Rows are points. Examples show where two turns around zero, p and q, send a point. Where does a point land after both, in the order given? Backwards means that the second turn is done in reverse. Each puzzle has new turns, and all numbers are rounded.

Turn p:
[-0.10  1.50] => [1.15 0.97]
[0.81 0.83] => [ 1.15 -0.16]
[-0.71 -2.33] => [-2.30 -0.81]
Turn q:
[ 0.89 -0.12] => [0.83 0.35]
[-0.63  0.39] => [-0.74  0.01]
[ 0.91 -2.27] => [ 1.94 -1.49]
[-1.17  2.00] => [-2.03  1.12]
Where do these land?
q, then p backwards: [ 1.21 -0.68] => [0.79 1.14]
q, then p backwards: [0.28 0.65] => [-0.62  0.34]
p, then q backwards: [1.17 0.99] => [ 1.10 -1.07]
p, then q backwards: [-2.65 -0.96] => [-1.21  2.54]

Turn p:
[-0.45 -0.34 -1.17] => [ 0.72 -0.66 -0.85]
[ 1.44 -0.19  1.78] => [-0.85  0.40  2.10]
[ 0.92  0.70 -3.36] => [ 3.44 -0.07 -0.88]
[-1.36 -0.37  1.42] => [-1.94 -0.14 -0.45]
[0.49 1.13 0.09] => [0.35 1.16 0.23]
[-1.05 -0.94  1.23] => [-1.73 -0.71 -0.15]
Turn q:
[0.23 0.35 0.08] => [-0.14  0.35 -0.20]
[ 0.05 -1.88  1.60] => [0.75 0.14 2.35]
[ 1.68 -0.35  2.05] => [0.46 2.21 1.43]
[-0.50  1.56  0.12] => [-1.45  0.26 -0.73]
[ 0.21  0.66 -1.03] => [ 0.05 -0.11 -1.24]
[-1.67 -0.33 -2.82] => [ 0.32 -2.85 -1.63]
Where do these land?
p, then q backwards: [-0.62  0.93  0.82] => [0.38 1.20 0.57]
q, then p backwards: [-0.74 -1.35  0.87] => [ 1.44 -0.93  0.43]
p, then q: [-0.03 -1.26  0.45] => [ 0.25 -0.67  1.13]
q, then p: [ 0.97 -0.66  0.98] => [-0.31  1.26  0.80]
q, then p: [-0.71 -0.74 -0.40] => [-0.29 -0.90  0.56]
q, then p backwards: [ 1.12  3.09 -2.72] => [-3.80  1.42 -1.33]

Turn p:
[-0.24 -0.75  0.10 -0.65 -1.06 -0.71] => [-0.21  0.12 -0.46 -0.51 -1.42 -0.36]
[-0.34  1.08 -0.72 -0.33 -0.03 -2.05] => [-0.82  0.62 -1.86  0.70  0.15 -1.03]
[ 3.07 -0.74 -0.36  0.45 -1.13 -0.51] => [ 2.91 -0.35 -1.23 -1.19 -0.25 -0.50]
[ 1.87 -1.41  2.26 -1.27  1.40  2.33] => [ 1.07 -1.19  3.19 -2.34  0.81 -0.86]
[-2.12 -0.36 -1.62 -0.85  0.72  0.22] => [-2.38  0.76 -0.34 -0.46  0.18  1.39]
[-1.63  0.90  0.09  1.61  1.01 -0.05] => [-1.09 -0.67  0.11  2.05  0.79  0.80]
[-1.27 -1.16  1.16 -0.31  1.12  1.16] => [-1.33 -1.09  1.89 -0.48 -0.09  0.48]
[ 0.66  2.43 -0.92  1.35 -2.04 -0.39] => [ 1.84  1.80 -1.30  2.23 -0.17  0.10]
Turn q:
[-1.26 -1.02 -1.59 -0.62 -1.37  0.92] => [ 1.79 -0.39 -2.07 -0.55 -0.47 -0.33]
[2.39 0.06 1.58 0.07 0.89 1.64] => [-0.81 -1.11  1.48  0.28  0.46  2.70]
[-1.05 -1.17 -0.59 -1.82 -0.98 -0.91] => [ 0.07 -0.60 -1.64 -1.70  0.14 -1.39]
[-0.60 -0.38 -1.82  0.71  1.24 -1.06] => [ 0.50  1.12 -0.67  1.04  1.57 -1.21]
[-0.12  2.29  1.60 -1.63 -0.43  2.22] => [-1.30  0.59 -0.30 -1.02 -2.41  2.57]
[ 0.82  1.64  0.21  1.31 -0.17 -1.20] => [ 0.03  1.33  2.13  0.21 -0.23 -0.46]
[-0.19 -1.43  0.61  1.97  0.82 -1.61] => [-0.27 -0.95  1.06  1.75  0.93 -1.89]
Where do these land?
p, then q: [-0.90  0.88 -1.40 -1.63 -0.64 -0.40] => [ 0.04  2.23 -0.54 -0.29 -1.17 -0.16]
q, then p: [ 2.20 -0.85 -1.07 -1.02 -2.13  0.43] => [ 0.68  0.26  1.11 -2.97  0.62 -1.23]
q, then p backwards: [ 1.93 -0.84  0.18 -0.11  0.19 -0.71] => [ 0.48 -0.28  0.43  0.03  1.79  1.14]
q, then p: [-1.15 -1.50  0.24 -0.26  2.03 -0.19] => [-1.34 -1.03 -1.27  0.45  0.58  1.69]
q, then p: [1.50 1.02 0.43 1.49 0.47 0.17] => [ 0.69 -0.82  1.80  1.14  0.11 -0.49]
q, then p: [-2.45  2.37  1.18  0.22 -1.10 -1.44] => [-0.16  1.73 -1.33  2.07 -2.36 -1.29]
q, then p: [-0.14 -0.84  1.50  0.02  2.61  2.44] => [-0.39 -0.92  1.02  0.63 -0.01  3.65]
p, then q: [-0.99 -0.24 -1.07  1.28 -1.43 -0.31] => [ 2.13  0.14 -0.11  0.39 -0.78  0.80]
